Every row gives one point. Each copy is the shape, with its points in the same order, turned, moved and blurred by noise. Say if it was mirrored as well.

Shape, 6 rows:
[[ -6  52  24]
 [  6 -30   0]
 [ 19   5 -60]
 [ 20  21  17]
 [ -5   3   6]
 [  9 -24 -27]]
Copy 1 (6 x 3):
[[ 58 -13  36]
 [-15 -20 -11]
 [ 25  23 -51]
 [ 38 -30   5]
 [ 12 -11  10]
 [ -9   0 -30]]
Copy 1 is: only turned
Copy 2, 6 rows:
[[ -7  -9  57]
 [-15  17 -24]
 [ 56  19 -15]
 [ -9  22  31]
 [ -9   0   7]
 [ 13  17 -28]]
Copy 2 is: mirrored

Shape (7 x 4):
[[-12  34 -35  -8]
 [ 17  -5 -28 -22]
 [ 16  30  -6  13]
 [ -1 -48  43  33]
 [ 17 -35  32  13]
 [-29 -15 -17 -32]
 [ -4   4  11 -23]]
Copy 1:
[[-30   5 -39 -45]
 [-25  15   8 -30]
 [ -5 -24 -16 -46]
 [-11 -57  28  30]
 [ -1 -35  38  14]
 [-43  23 -10   5]
 [  4   2  -6   2]]
Copy 1 is: only turned
Copy 2 (7 x 4):
[[  4  60  -2  34]
 [ 14  13  13  45]
 [ 14  29 -36  21]
 [-45 -30 -37 -21]
 [-14 -33 -27  -3]
 [-14  26  35   9]
 [  7  14   3  -5]]
Copy 2 is: mirrored
Copy 3 (7 x 4):
[[  1  47 -29 -23]
 [-34  13 -20   1]
 [ 20  20 -31  12]
 [ 21 -17  52  42]
 [  2  -8  25  47]
 [-29  41  19  -8]
 [ -9  40   3  24]]
Copy 3 is: mirrored

Shape:
[[ -2  22   9  30 -16  22 -21   5]
 [-21 -12  27  -7  -7  -6   5  16]
 [ 19   8  -8 -26  27   7   2  -8]
 [ -5  12 -11  -1  -7 -25 -39 -17]
 [ -7  -8 -14   1  -7  23 -29  26]
 [ 57  19   0   5  10  -4  22 -14]
 [ -7  26 -10   0  29  29  -4   1]
 [-27 -36  17  -9 -27 -20  -4  59]
 [  4   9  -1 -38  16  12  14   2]
 [ 10  35 -21 -18  18 -44   4 -10]
 [ -1   8 -23   4 -17  51   2   1]
 [ 11 -20 -10 -13   2 -21   1   3]
 [-31   8  -2  19  15 -13  -8  -4]]
Copy 1, 13 rows:
[[ 15   8  26 -34 -13  -4  16 -24]
 [  9 -10  21 -16   0  -2 -36   6]
 [  5  20 -34   4  11 -11  -2   2]
 [ 28   9   4   6  -2  40  13  -2]
 [-17  21  19  -1 -27   3  -2 -20]
 [ 11   0 -52 -35  24   0   3 -24]
 [  9  17  -8   0  -6 -33  19  -1]
 [-25 -24  36  -9 -28  20 -56   0]
 [ -8  21 -22  -8   6 -18 -14  20]
 [ 21 -17 -42   4  11  21  15  25]
 [-26  34  14 -27   6 -18  20 -16]
 [ -5  -4 -14   5  14  23 -21  -9]
 [ 27 -18  20   9   5  -6   7  -2]]
Copy 1 is: mirrored
Copy 2:
[[ 27  -9 -33  24  14  14   0  15]
 [ 21   0  -5 -16 -25  -3  -8  -3]
 [-24 -26  -1  -1  18   3  -2 -29]
 [ 13   9  16  36  23  -5  -9 -10]
 [ 31 -31 -16  20  10 -13  21 -13]
 [-60 -19 -20  18   2  15  -2   3]
 [  4 -23 -18 -10  35  18  12 -13]
 [ 45  -8   7 -14 -47 -45  14   5]
 [-18 -24 -13 -20  11  -8 -11 -32]
 [-40  20  19  -2  34 -14  -2  -7]
 [ 15 -17 -59  14  14   2  15 -27]
 [-10  -3  13  12 -16 -14   8 -22]
 [ 22  17  10  -6  16  19  15  -5]]
Copy 2 is: mirrored
Copy 3, 13 rows:
[[ 18 -21  13  -5  -8  15 -35  -2]
 [  7  26  25 -17  -7 -18  -6   8]
 [-20  -5 -31 -10  18 -14   7  -2]
 [ 25 -13   6  29  28  -6  -1  17]
 [-13 -19  23   9  -3 -21 -27 -14]
 [-10 -18 -46 -18 -14  15  10  31]
 [  1  -6 -22  -7   7   1 -17 -36]
 [ -3  16  59  -5 -32 -55  -3  14]
 [-16   3 -14 -28  15 -19  14 -11]
 [ 25  -8 -33   9  14 -18  39   8]
 [-29 -27  15  -9  -3  22 -13 -30]
 [-15   5   0  12  -1 -16  16  20]
 [ 25  22   5  21   1  -2  -7 -14]]
Copy 3 is: only turned
Copy 4:
[[ 19  21  27   6 -18 -26 -14  11]
 [  5 -30  -6   6   9 -22 -25  -5]
 [ 21  -4 -25 -21 -20  26  -5   2]
 [-15  21 -11  29 -28   6 -16  -9]
 [ 21   9  -8  22   5 -13   6  27]
 [ 36  10  -4 -35 -38  10   7 -40]
 [ 11   8  -4 -28 -21   2  -7  32]
 [ 11 -43 -24  41  25 -50  -4  -5]
 [ 20 -29 -18 -19 -17  21  -6   9]
 [-17  -6 -34 -10 -58  10   1 -21]
 [ 25   3  30  -4  -2   8  22  26]
 [  4  -8 -29   7  -2   4   5 -23]
 [-27   6  -8  -7  -8 -20 -18   7]]
Copy 4 is: only turned
